Rows are points. A path goes straight from each point to the next, and from the last back to the first. The post is the endless flat space through its rows: a point in 2 columns, a line in 3, a plane in 4, and so on, so that a path can go around it. How many times does the path go around the post? Going back the other way cancels.

Post (2 x 3):
[[  6 -37  -4]
 [  5   2  20]]
Path (24 x 3):
[[ 26  -3  -1]
 [ 11   9  10]
 [-12  -9   0]
 [ 25 -27 -29]
 [ 17 -22   8]
 [ 34  -7  -5]
 [ 27   8  35]
 [-13 -46  17]
 [  8 -70   7]
 [ 16 -23   0]
 [ 28 -47  -1]
 [ -5 -75 -13]
 [-13 -25  21]
 [-17 -35  11]
 [  7  10   9]
 [ 15 -37 -12]
 [ 23 -32   8]
 [ 37 -64 -44]
 [ 20  15  12]
 [  6  -2  27]
 [ -6 -59  -8]
 [ -6 -47 -19]
 [ 25 -43 -34]
 [ 22 -38  -2]]
Times around: 2

Post (10 x 11):
[[-16  20 -23 -17  -9 -10  -7   3   2  15   4]
 [-11 -12   6  -6 -15  12  17 -44  27 -34  22]
 [-37   8   0   4  11  15  32   0  28 -46  27]
 [ -3  20 -28   1  -2 -21  -3 -18  21 -38  16]
 [ 37 -29 -12 -13  35  12 -23  40  42  13 -11]
 [  2 -15 -25   4  17  36  15 -19  -6 -35  37]
 [ 24 -11  10 -40  21 -22 -22  43 -24   5 -12]
 [ -1   3 -15  -3  42   3  34 -32  26 -37  14]
 [ 43  -4  22   2  24 -42 -23  58  -6  57  11]
 [-41 -12  -4  26  20  14  -3 -35  11 -39   7]]
Path, 27 rows:
[[-47  23 -15 -15 -22   5  15  12  55 -38  25]
 [  0 -53  -3  43  32 -39 -18 -50  51 -27   3]
 [  7   6 -43 -62  11   5  17 -10  71   3   6]
 [-28  16 -51   2  18 -14   2  -4  17  -6   8]
 [ 45   6 -17  41  26 -48  -5 -37  41 -16  11]
 [ 44 -25   8  12   8  12 -14 -29  -7   1  15]
 [-29  24 -26   1  36  22   8 -21  48 -29 -24]
 [  6  25  -8  -4  34 -17  -7  35 -19 -52  10]
 [ -6   6   2   0 -47  26 -12 -22  15  13  54]
 [ -3 -20   6 -49  30 -26  -3  22  20 -19  12]
 [ 10  -5 -10  -1 -37 -19 -17  12  -5 -14  34]
 [ 37  -2 -27  22  30 -20  -1   7  36  10 -12]
 [  7  45 -21   1   4 -17 -19  32  10   0   3]
 [ 19  24 -18 -28  37 -20 -38 -31 -34 -28 -13]
 [-36  23 -23 -43   5  -9  19  -3   3  -1  15]
 [  9  -1 -38 -21  18 -35   5   5  62  -8  -5]
 [ 20   1 -54  -4  60   1  28  -1  67 -37 -19]
 [  7   6   1 -12 -11  21  14  11 -29 -42  20]
 [ 15  53 -32 -29  36 -14  25   3 -30 -39  40]
 [ 47   1  -7 -42   1  22 -34   9   3  38 -19]
 [-12  48  -5 -11  50 -33  23  -3 -40 -48   1]
 [  7  -2  22 -63  27   6  18   0  23 -66   6]
 [ -1  -5  -5 -56  49  11  63  18   4 -56  33]
 [ -9 -13 -29  19 -15 -17 -14  33  -2  24   9]
 [ 14 -12  14   9  -1  36  32   7  -1  -5  10]
 [ 87 -18 -16 -19  30  42  -3 -49 -34 -48  26]
 [ -4  -4  -7 -25  12  18  15 -43  11 -43  31]]
Times around: 4

Post, 17 rows:
[[ -7   9  -4   7  16 -17  15   8   1  25 -23 -45  21  37 -30  -7 -15   5]
 [  6  16  -5 -26 -20  39  -6 -30  18  34   2   6  26 -49  23  36 -26 -12]
 [-28  68 -19 -13  22  -7  -5   5 -21  15   3 -25  -8   7 -19   3 -31   0]
 [-48  15 -12  17   3 -14  24  17 -25  22 -23 -22   2  -8  14  24   3   7]
 [  4 -21 -32  31  36 -17  -5  11   4 -10  -4 -31  11  22   7 -26  -7  27]
 [ 10  28 -16 -15 -37  31   3  -9  -5  35  -5  18  15 -11  16  -9 -13  24]
 [  9  28   2 -28 -14   2  16 -43 -49   8  15 -27  -9 -23  15  28 -29  -8]
 [ -3 -44  31  33  15  39 -40  32 -13  14   1 -24 -26  30   1 -25  29  27]
 [-14  47  -4  18  -2  32  14 -34   9  20 -12 -17  -6 -22  35 -10 -53   0]
 [ 23  30  22  -6 -24   8 -10 -30 -38   4 -20   1   6 -51   5  19 -18   4]
 [-19 -35  30  21   9  28  -1  28  17 -18   6 -10 -25  10 -30 -25  41  30]
 [  2 -26  28  19 -13 -10 -33   8  24  -8 -22  -1 -17  31 -21 -30   1  17]
 [  1  28   5  -6 -29  -2  -3   7  21   0  27 -49  -2 -16  18   1  25  31]
 [ 21 -32  20  -2  17   9 -22  32   3 -23 -29   1  12  29  19 -50  23 -13]
 [-22  21  -3 -28  26 -26  29   0  -8  10 -40 -30 -18  11  25  11 -36  46]
 [ 12  41  48   5  15  -3  -7 -29  -8  31  14  16  15 -18  37  17   8   5]
 [ 28   0 -19   9 -10  23   3  31  16   2 -10  -7 -52  11   4 -12  30  -5]]
Path (26 x 18):
[[ -9  61   8 -49 -13 -34  14 -12 -22 -16   7 -20 -30  20  26 -53  16  69]
 [ -9  62 -11  17   5  11 -42  21  28  73 -15 -17  10  69  46 -73 -41  26]
 [  3 -12  -5 -26 -11  30  13 -18 -11  29 -12 -14  23  20  38 -11 -78  -4]
 [  8  12 -22  31 -34  -5   1 -20  -7 -22  30   2 -33 -23 -67  51   3  39]
 [-29 -16  66  17   7   5 -50 -12 -51  -7 -20   2 -24  34  -1 -27  14  14]
 [ -2  24  10 -18 -12  -8 -18 -22   9 -15  15  18   2 -26 -13  -8   6  -9]
 [-32  52  37  40  14  10 -18  13  -6  50 -19  29   8 -33 -26  20  -5 -22]
 [ 32  12  23  13 -34  16   0 -25  26  29  11  47  27   1 -19  12 -31 -47]
 [  2 -38 -41  -7  55  16 -15 -15 -33 -17 -60 -34  29  45  49 -35 -92 -19]
 [-50  -1 -56  41  -5  58  17  24 -23  26  31   3 -58  -4   1  -8  62  -7]
 [ 13 -30  10   9  13 -11  -5   1 -17 -21 -55 -21 -32 -39  78  15   1 -29]
 [  9   4  -1  49  33 -20  -1  30 -40   6  30 -20   8 -17  12  18  57 -27]
 [ 45 -21  16  30 -10  52 -18 -29   3  24  -6   3  13  -8  44  36  -6 -43]
 [-34   0   3 -14  -6 -38  18   5   0 -30   7 -17  -3 -35  -9  51  23  28]
 [-31 -36  46  -9 -16  28   5   9   1  21 -14 -17  24 -37  10  31  -2  20]
 [-25   1  -2  29  34  26 -11 -15 -32  28  -1 -24   7 -12  17 -23 -49   4]
 [ 19  27  51  -3  24 -35   6 -68  -1 -25  45 -22 -41  15   6 -15 -12  18]
 [ -5  26 -16  31 -16  27  21 -13   4  -1 -23 -14 -52  34 -51 -15 -20  -7]
 [ 11 -16 -21  13   2   1  38  38 -35  20 -44 -29  18   0  20  27  18  48]
 [ 33  46 -46 -26 -56  44   4  18   7  63  -8  -1  -7   7  14   6 -12  -3]
 [-46 -22 -10  34  34  14  24  19  32 -26 -22 -60  10  51   3 -16 -17  -6]
 [-36  54  46 -34  15 -28  54 -15  17   8 -61  29 -43 -24 -10  60  26 -18]
 [ 19 -18   9 -26   5 -23  10  -8 -17 -46  31 -38  -4 -25  -4 -17  50  -6]
 [-22 -28   0   6  -7  61 -11   3  28  29  11 -12 -28 -25  13   8 -14  47]
 [ 16 -15  -3 -49 -40  40  14  15  40   5 -38  -5 -23   0  37  10 -12  21]
 [  8  32   2 -16 -49 -17 -18   1  25 -32 -17  42 -41  -6  10  16  35  22]]
Times around: 3

Post (17 x 18):
[[  7  -1  26  61 -20 -29  -5  14 -23  -4   4  -9  45  -4   5  15  11 -16]
 [-11  -3  -1  20   0  -6 -16 -21   1  -7  10 -25 -32  16 -26 -40  25  18]
 [-19   6  -1   3  21   2  31 -14  17  -8 -22 -17 -13  26 -13  -7   2  -2]
 [-35  37  -9  33 -15  43  20 -26   1 -60 -31 -19  -9   4 -31 -16  11   6]
 [ 30  25  27 -24 -45 -13 -36  11 -32  13  82   9  63  -3  -2  50 -68   5]
 [  6 -28  46 -25  -4  11 -14 -11   8 -18 -15   3  24  -7  -2  21  -5   9]
 [ 21   8  56  27  16   5  -9  16  27  15 -28  15  -1 -30 -17   0 -14 -31]
 [  4   9   1  -1  10  -2 -55   1 -13  34   8  14   6 -26  57  48   5 -29]
 [ -5 -22 -32  20 -25 -12 -32  17  -7   4  13   1  28 -19   2  -1 -18 -33]
 [-17   4  -9  43 -33   0  14  -9 -16 -19 -61   1 -16  31 -31 -21  16  -1]
 [ 31   4  -6 -17  -4  -4 -42 -34  32 -25  10   0 -14  30   6  13 -11  -9]
 [ 52  28  11 -13  -2   7   6  -7 -27   0 -19  -6 -34   8  -1 -17 -36 -29]
 [ 36 -18  39 -41  19  -6 -14  18  19  19  45  42  41  36  42  -7 -10 -19]
 [ -2   6  18  14  -4  10 -32  41  -2  -1   4 -26  -9   3  50  54  22 -29]
 [ 26   3  -4  12 -11  39 -10 -29  -9  20  18  -3 -50  -5   2  12 -20   0]
 [ 22  14 -29   1 -13  35   4  -4 -14  44   4 -12 -22  -4  -4  13  40 -36]
 [  6  10 -17  -4 -55  -9   8 -34 -21  11  32  -7 -46  23  -7 -20   4 -26]]
Path:
[[-32  52 -28  -5 -33 -21   0 -38 -31 -92 -62 -33  18  36  -6  -7 -34 -16]
 [ -1  -4 -55 -56  -9 -31 -27 -43  10 -31  26  -4  48  27  13 -19 -15 -36]
 [-25   2  -6 -10 -38 -23 -32 -20 -25 -22 -35  -6  59 -23 -38 -22  12   8]
 [ 26 -33  30   9 -17  -3 -35 -23 -24   9  39 -31 -10 -55 -22   0  -1  35]
 [-30  23  30  -8 -15 -15  -7   1  41 -58  44  -9  11  62 -26   6   0  23]
 [ 35   0  -1 -27 -21  50 -36   7   3   9  41 -22 -36  13  25  55 -40  46]
 [  0  -6  13  -6  45  18 -22 -40  33 -25  11 -21 -42 -16  26 -13   3  12]
 [  7  21  10  26 -19 -24   8   1 -38 -36 -14  -1 -19   5  22 -12   5 -38]
 [ 37 -32  12 -69  44  12 -37  21  17 -69 -18   9  -7  30  61  28 -64 -50]
 [  5  36  31  33  -7  28  12  23 -76   8   1 -22  -6 -22  57  43 -35 -21]
 [ 10  -8   9 -13  13  -2 -33  -5  25   6  42 -11  15  -4   5  17   5 -26]
 [-12 -12  -6  29 -12  21  17 -18  34 -37   4   7 -19  11 -22 -29  33 -22]
 [ 78   1 -12 -18  30 -14  38  32 -32   2 -32 -26  26   7  27  19 -71 -44]
 [ 37 -20  32   3  -7  57  -1 -20 -13  18 -44  12  -6 -33 -16  -3  -4  12]
 [ 18 -12   0 -64  -4  59  -9 -35 -15  -5  23   7   5 -38  -4  20   3  28]
 [ 14  16  25   2  38 -18  -2 -11   9 -13  -4 -20 -21   4 -34 -28   7   8]
 [-42  25   1   5 -39 -19  -3  -1 -31  -4  28   6   6 -30 -25  -7 -36 -10]
 [ 33  -2 -15   8 -23  27  24 -28   1  13  21 -49 -73  42 -72 -16   5   5]
 [-17 -16 -38 -22  24  16 -62 -40  11 -35   7 -34 -19 -35   2  26 -18  19]
 [ 19   0 -45  -5 -16   1 -18 -40  18 -31  15  41  23  21 -19 -29 -38  20]
 [ 60  59 -25  -1 -24  22 -16 -15  24  -9  16  -3 -24  61  -1 -45   9 -29]
 [-42  -7  -7  15 -53  -6  -2  -9 -53   6  -4 -32  25  -1 -21  19 -21   0]
 [ -2   8  56  11 -28  40   9 -14 -19  16 -20  -3 -27  10 -21  18  -3  -6]
 [ 42  40 -28  18  -1  38 -42 -13 -28  16   6  -6  19 -28  41   3 -30 -30]]
Times around: 0
